Each wall is flat, endless, passes through zero and stands at right angles to its row. A trip goes straight from one point to another. List the walls that it crosses, first one first.

Walls:
(1): [ 11.8 -15.9  20.5]
(2): [-22.4 -16.3  40.1]
(3): [15.2 44.3 25.2]
(4): [  3.4 -36.1   1.3]
Trips:
[-13.7  22.4  15.7] to [-40.3  12.2 -11.9] -> 3
[-51.2  13.1 -20.4] to [ 39.3 -23.0  20.8] -> 4, 1, 3
[25.8  6.0 -0.5] to [-12.0 -15.7   0.2] -> 4, 3, 2
[ 1.5 31.2 -8.2] to [ -0.4  14.4 -28.9] -> 3

Walls:
(1): [ -0.8   1.1 -32.4 -22.5  18.0 -15.4  28.0  36.8]
(2): [ 25.0  -5.0 -37.0  29.7 -10.9 -28.4  26.7  -1.7]
(3): [ 45.5 -20.7 -22.8  12.9  -6.8  -1.5   3.1  19.9]
Trips:
[ 13.0   2.7 -32.4  75.6   9.5   1.0  36.5   0.6] to [ -0.4 -34.7  23.0  -2.2 -25.9  -6.1 -25.4  -9.8] -> 1, 2
[-20.0 -10.6  15.1 -20.3  14.2   2.4  27.9  20.8] to [ -9.8 -15.2  28.7   5.4  11.5  27.8  13.6  -0.6] -> 1
[  8.4   7.6 -33.1  -5.4 -14.7  -9.6 -29.5  -9.9] to [10.9 34.9 10.8 12.0  7.3  9.3  6.9 -1.6] -> 3, 2
[-31.4  15.7 -12.9  22.2  11.6 -27.7  51.8  13.8] to [  2.6  -2.4   5.7 -27.4  -5.7  15.5 -12.4 -25.8] -> 2, 1
[ -9.3 -11.7  10.3 -11.1  13.2  -8.5  12.2  15.2] to [  0.7  20.2  11.2  20.0 -46.4   6.0 -56.4 -43.3] -> 1
[ 19.2  -6.0 -20.2 -27.2 -26.4   5.8  -7.9  20.3] to [-4.4 -4.9 14.4  9.6  3.3 -4.6 52.7 35.9] -> none
[-22.9 -10.8  21.3   1.6   1.4   4.7 -15.7 -17.4] to [ -6.0   3.3  22.8 -31.5  29.7 -15.9 -23.2  11.2] -> 1

Walls:
(1): [  1.7  -2.2   3.0   2.2  17.2 -58.9  15.1  29.4  24.1 -28.3  38.4 -33.4
   2.5 -10.6]
(2): [-13.2   3.6 -23.0  22.1  16.2 -22.2 -25.0  13.2   6.0 -11.6  30.2 -26.9
  30.0  -4.5]
(3): [ 22.7 -34.4  11.9  -6.6 -61.0  15.0  46.3   8.3  45.0 -29.7   8.4 -39.7
 -11.4   3.7]
(4): [  0.7  21.0  -9.4 -10.6 -23.5  -5.5  29.8  26.1 -47.0   4.8 -24.4   4.9
  27.8   8.8]
(5): [ -6.6  32.8   8.9  -4.8  11.8 -32.7 -12.1  -4.4 -20.4  18.8 -20.4   0.0
  -7.6  13.0]
Trips:
[ -3.9 -16.7  33.2 -13.3   6.1   7.0   9.8  12.9 -13.9  -3.7  15.3   6.2
   3.9 -19.5] to [ 35.6 -11.4 -11.8 -28.0 -10.0   1.1   1.4   0.4   0.8 -22.2  26.0  -6.4
   7.8 -14.8] -> 4, 2
[-10.1  21.8  -1.2   2.1  35.0 -17.9 -11.6  -2.9  51.4 -22.8   7.3 -11.1
  44.4  29.8] to [  0.4 -16.7   1.6   9.1 -34.5 -73.4 -16.7 -17.0 -29.1  44.5  34.9  19.5
  18.8 -15.0] -> 4
[  9.1   5.7  13.9 -23.2  34.5  13.3   3.1  39.4   5.6 -19.9  -9.7  13.7
 -10.8  37.1] to [ -9.9 -25.7  19.0  22.2  -6.8 -12.5 -25.1 -16.3  -0.5 -26.8  23.9 -17.9
 -19.1 -23.6] -> 4, 5, 3, 2
[  5.7   3.1  -0.8  -4.0 -14.9  14.6 -25.9 -31.5   3.0 -26.5 -14.6   1.1
  -2.6 -19.4] to [-26.9  -6.3 -12.2  13.0  -1.2  15.1  25.3   7.8 -21.4  34.8 -26.3 -29.9
  -4.4 -10.3] -> 4, 5, 3
[-11.2   1.3  11.7 -29.7   1.1   7.5 -27.4  17.1  14.5 -37.4 -34.6  30.6
 -37.2  42.1] to [ -2.2  19.3 -38.2   4.3   3.5 -13.6  35.6  13.8   4.5  -7.4  -7.6 -14.4
   2.4   4.1] -> 3, 4, 1, 2
[  9.8 -31.6  -6.3  17.7 -27.8 -38.2  37.8  15.9 -21.7 -11.9  -9.8   7.9
   9.1  29.8] to [ 41.6  10.6 -38.3   3.5  -6.4 -14.5  17.9  -5.0 -26.9  59.5 -17.1  12.5
 -25.6  -7.9] -> 5, 1, 3
[ 11.7  -7.7 -18.4   8.7  33.5   3.7 -13.1  34.0  -0.7 -15.4 -34.5  11.6
 -17.9 -44.7] to [ 16.6  28.7 -31.0   8.5  -7.0 -15.8 -67.5   2.9   0.7 -33.4  -6.7 -17.4
  -5.3  -7.7] -> 5
